Every row gives one point. The ring and each string are closed loops that go straight from each point to the next, and from the last back to the first. Before rounding, they use only three directions, however many columns there are. Count how often each string passes through the ring. Passing back the other way cancels.
(in the rows, 128 means zero)

Ring, 8 rows:
[[187 165 145]
 [150 163 171]
 [ 98 117 176]
 [ 89  85 147]
 [106  62 108]
 [166  63  78]
 [202  97  91]
 [210 125 107]]
String:
[[141 131 146]
 [143 123 185]
 [154 176 208]
 [166 191 179]
 [168 192 147]
 [167 195 182]
 [152 150 193]
 [145 115 167]
 [145 115 141]
 [126 118 185]
 [ 91 129 218]
 [ 85 138 189]
 [121 134 133]
 [139 114 136]
 [102 110 220]
 [128 109 191]]
Times through: 1
String, 9 rows:
[[165 141 109]
 [152 133 146]
 [120 109 204]
 [ 67  81 205]
 [ 62  45 131]
 [116  24 110]
 [154  81 129]
 [171 109  99]
 [205 154  75]]
Times through: 0

Ring, 6 rows:
[[168  69 115  98]
 [202 144 102  82]
 [190 175 125 117]
 [129 155 142 165]
 [ 94 106 138 172]
 [116  61 132 144]]
String (22 x 4):
[[129 103  90 103]
 [135 107  84  95]
 [138 122  93 104]
 [157 118  72  72]
 [210 107  83  50]
 [237 106 109  61]
 [223 105 131  91]
 [189 115 126 107]
 [149 136  98 106]
 [160 149  69  74]
 [154 132  96 100]
 [185 105 129 110]
 [166 111 117 111]
 [148 111  89  93]
 [148  79  78  76]
 [169  42 112  90]
 [179  38 139 110]
 [179  18 147 114]
 [155  13 132 112]
 [186  34 158 124]
 [167  82 137 124]
 [141 108 111 118]]
Times through: 2
String:
[[205 116 136 109]
 [240 149 114  73]
 [202 185  83  71]
 [160 174  88  98]
 [148 149 105 116]
 [172 209 100 109]
 [210 203 144 131]
 [201 161 158 142]
 [170 136 139 135]
 [141 156 113 130]
 [157 201 121 138]
 [193 195 140 136]
 [220 152 160 130]
 [179 122 139 127]
 [207 137 140 115]
 [228 158 122  89]
 [210 177  85  67]
 [161 163  78  85]
 [173 131 113 107]]
Times through: 0

Ring:
[[146 146 132 107 101 129 150 172]
 [166 144 159  81 103 120 168 203]
 [152 134 168  77 119 117 164 179]
 [130 136 146  97 126 125 143 136]
 [ 95 137 104 140 125 139 112  83]
 [100 137  96 151 108 142 117 105]]
String, 29 rows:
[[155 127 172  82 106 117 173 203]
 [182 124 207  49 105 105 199 249]
 [183 133 202  45 112 106 193 234]
 [165 150 162  70 119 118 162 180]
 [138 142 139 101 116 127 145 151]
 [131 130 147 103 116 125 149 154]
 [129 120 164  93 123 120 156 156]
 [133 137 153  88 133 122 145 134]
 [130 147 135  98 131 127 133 119]
 [127 145 128 109 122 130 133 125]
 [115 134 127 120 120 131 132 121]
 [ 90 127 112 140 126 137 116  86]
 [ 68 128  87 162 132 145  95  44]
 [ 83 141  86 154 128 145  98  57]
 [110 149 101 133 121 139 115  94]
 [122 140 123 120 115 132 133 129]
 [ 91 125 105 151 112 140 119 102]
 [ 58 116  74 190 107 151  99  67]
 [ 76 129  77 177 105 149 104  82]
 [ 91 132  87 165 102 146 114 103]
 [119 152  94 141 104 142 121 121]
 [136 153 117 115 110 134 134 140]
 [129 138 130 115 110 130 141 147]
 [136 135 133 116  99 130 150 170]
 [155 142 143 101  95 126 161 195]
 [176 153 153  80  96 122 170 214]
 [174 160 150  77 106 122 162 194]
 [153 148 145  91 110 124 154 173]
 [138 134 145 102 110 125 152 165]]
Times through: 5
String (31 x 8):
[[ 98 125 105 152 103 140 125 121]
 [120 136 120 127 107 134 135 138]
 [134 147 125 111 112 131 138 143]
 [144 153 123 110 105 132 141 156]
 [159 157 129 102  96 130 152 183]
 [153 141 142 103  94 127 160 195]
 [141 134 142 106 102 127 155 177]
 [135 137 137 108 109 128 147 159]
 [152 153 136  96 109 127 149 166]
 [168 158 141  87 101 125 158 190]
 [166 152 143  92  94 125 163 202]
 [158 147 137 103  92 128 159 197]
 [155 158 123 107  96 132 148 176]
 [142 155 121 109 109 132 138 147]
 [128 140 125 118 110 132 138 142]
 [121 135 124 123 110 132 137 138]
 [124 144 118 122 112 134 132 131]
 [111 152  92 140 113 142 114 100]
 [ 99 145  90 149 114 143 110  90]
 [ 89 142  84 158 117 146 103  75]
 [ 55 126  67 188 119 153  87  40]
 [ 62 117  85 176 118 147 101  62]
 [102 129 114 137 116 136 125 111]
 [ 94 124 112 144 116 137 122 104]
 [ 63 121  83 175 120 147  98  56]
 [ 68 129  79 172 121 148  95  53]
 [ 70 123  86 170 117 146 102  68]
 [ 96 127 109 145 114 138 122 106]
 [114 142 110 130 115 137 124 114]
 [116 141 114 128 113 135 128 121]
 [105 129 113 139 109 137 128 122]]
Times through: 2

Ring (9 x 9):
[[ 88 142 158 109 186 138  89  83 140]
 [ 89 131 107 127 139 111 116  73  96]
 [ 95 120  66 139  98  93 142  85  78]
 [106 107  39 144  70  85 163 114  82]
 [115 103  41 140  69  91 168 145 110]
 [119 112  62 132  91 104 159 166 148]
 [116 130  98 122 131 121 138 170 183]
 [106 146 144 110 177 140 107 148 197]
 [ 93 147 169 104 198 146  86 106 172]]
String:
[[101 131 111 122 142 120 122 118 141]
 [ 94 161 161 108 199 142  89 116 185]
 [ 94 170 192  98 229 158  74 126 217]
 [ 98 151 196  93 222 163  75 129 210]
 [101 131 158 104 180 145  98 124 172]
 [101 139 120 119 153 125 117 125 158]
 [ 98 158 131 118 173 128 108 127 178]
 [ 93 162 162 108 201 142  88 116 187]
 [ 98 141 121 119 156 124 114 115 150]
 [ 95 130 147 110 171 136 100 100 143]
 [ 89 125 171 103 189 146  84  74 128]
 [ 81 131 158 111 180 134  85  49 100]
 [ 92 114 129 116 148 125 108  74  98]
 [101 126  99 126 129 113 128 113 126]
 [ 96 133  60 142 101  90 144  97  95]
 [ 96 123  19 156  62  68 166  86  56]
 [100 104   7 157  42  64 175  87  38]
 [104  98  75 131  95 103 144 103  86]
 [104 112  84 129 109 107 139 113 109]
 [103 124  54 141  91  90 152 114 101]
 [103 117  97 124 124 114 131 115 122]
 [100 102  78 131  99 102 140  91  78]
 [ 99 111  97 125 120 112 129  95  99]
 [ 97 135  81 134 119 102 134 104 114]
 [ 85 150  84 138 130  96 123  69  92]
 [ 75 151 143 120 179 123  88  40  97]
 [ 88 127 174 102 192 147  81  71 128]
 [ 96 129 143 111 167 134 103 102 142]]
Times through: 3
String, 26 rows:
[[ 84 165 180 105 216 146  73  83 167]
 [ 94 152 142 114 178 132 100 108 161]
 [102 126 120 117 147 125 118 118 143]
 [100 133 164 102 186 148  95 122 174]
 [105 155 173 100 206 154  91 154 224]
 [112 161 127 115 171 134 118 180 227]
 [116 147  93 125 136 118 139 181 201]
 [113 137  75 132 116 107 147 162 167]
 [110 117  97 122 123 118 135 139 144]
 [120  95  82 123  99 116 151 160 142]
 [124  97  42 136  67  96 174 173 134]
 [121 113  18 147  56  82 183 173 131]
 [110 124  68 134 103 102 149 141 135]
 [112 107  89 124 111 114 141 138 133]
 [119  96  84 123 101 116 149 157 141]
 [125 114  58 132  90 105 165 190 170]
 [120 135  70 131 111 108 154 187 187]
 [105 132  97 125 131 115 131 133 148]
 [106 132 115 118 146 125 122 137 162]
 [104 125 143 108 165 139 108 129 165]
 [ 97 154 194  94 223 162  76 128 210]
 [ 88 170 209  93 243 164  61 107 208]
 [ 93 153 144 114 181 133  98 107 163]
 [ 98 136 126 118 156 126 112 110 144]
 [ 93 123 174 100 189 150  86  90 143]
 [ 87 138 187  98 209 153  74  80 151]]
Times through: 5

Ring (6 x 12):
[[104 113  99 106 130 125 136  76  90 147 129 101]
 [116 114 105  99 112  84 157 140 180 162 134 133]
 [125 120 106 109 104  82 155 165 208 159 148 148]
 [141 130 156 145 110 123 113 177 168  99 134 143]
 [137 127 188 157 127 159  84 143  92  61 106 116]
 [122 122 157 142 134 161  94 101  63  84 112 100]]
String (24 x 12):
[[128 125 138 135 118 130 117 138 132 112 133 126]
 [141 127 178 147 115 128 105 177 152  83 116 136]
 [147 132 169 150 106 119 110 198 185  91 131 150]
 [136 131 109 131 100  99 140 178 210 143 166 157]
 [123 123 104 119 111 105 141 141 169 148 151 136]
 [126 121 130 121 113 106 134 152 165 130 132 134]
 [128 117 130 109 106  79 151 179 211 145 129 147]
 [119 111 104  87 103  54 176 173 234 179 134 150]
 [115 109 110  87 109  64 170 158 209 171 124 140]
 [108 110  87  86 113  76 169 125 179 181 137 129]
 [105 108  79  82 114  74 173 118 177 188 139 127]
 [113 117  95 108 117 106 146 114 144 157 144 123]
 [111 114  85  94 113  85 163 124 174 176 144 130]
 [115 112  90  86 104  57 178 160 226 186 142 147]
 [116 119  85 105 110  93 156 130 175 169 154 135]
 [122 121  69  98  95  62 177 168 244 194 173 160]
 [131 127  83 113  94  73 164 181 243 176 176 165]
 [132 130 100 128 102 101 141 165 199 149 168 152]
 [130 125 136 132 115 120 123 149 150 118 135 132]
 [138 125 172 142 116 126 109 170 149  89 115 133]
 [156 134 223 173 115 150  76 203 142  37 103 139]
 [144 129 198 157 119 143  90 176 132  61 106 130]
 [160 135 249 184 120 165  59 205 121  12  89 133]
 [145 132 188 163 119 153  85 167 121  61 117 129]]
Times through: 3
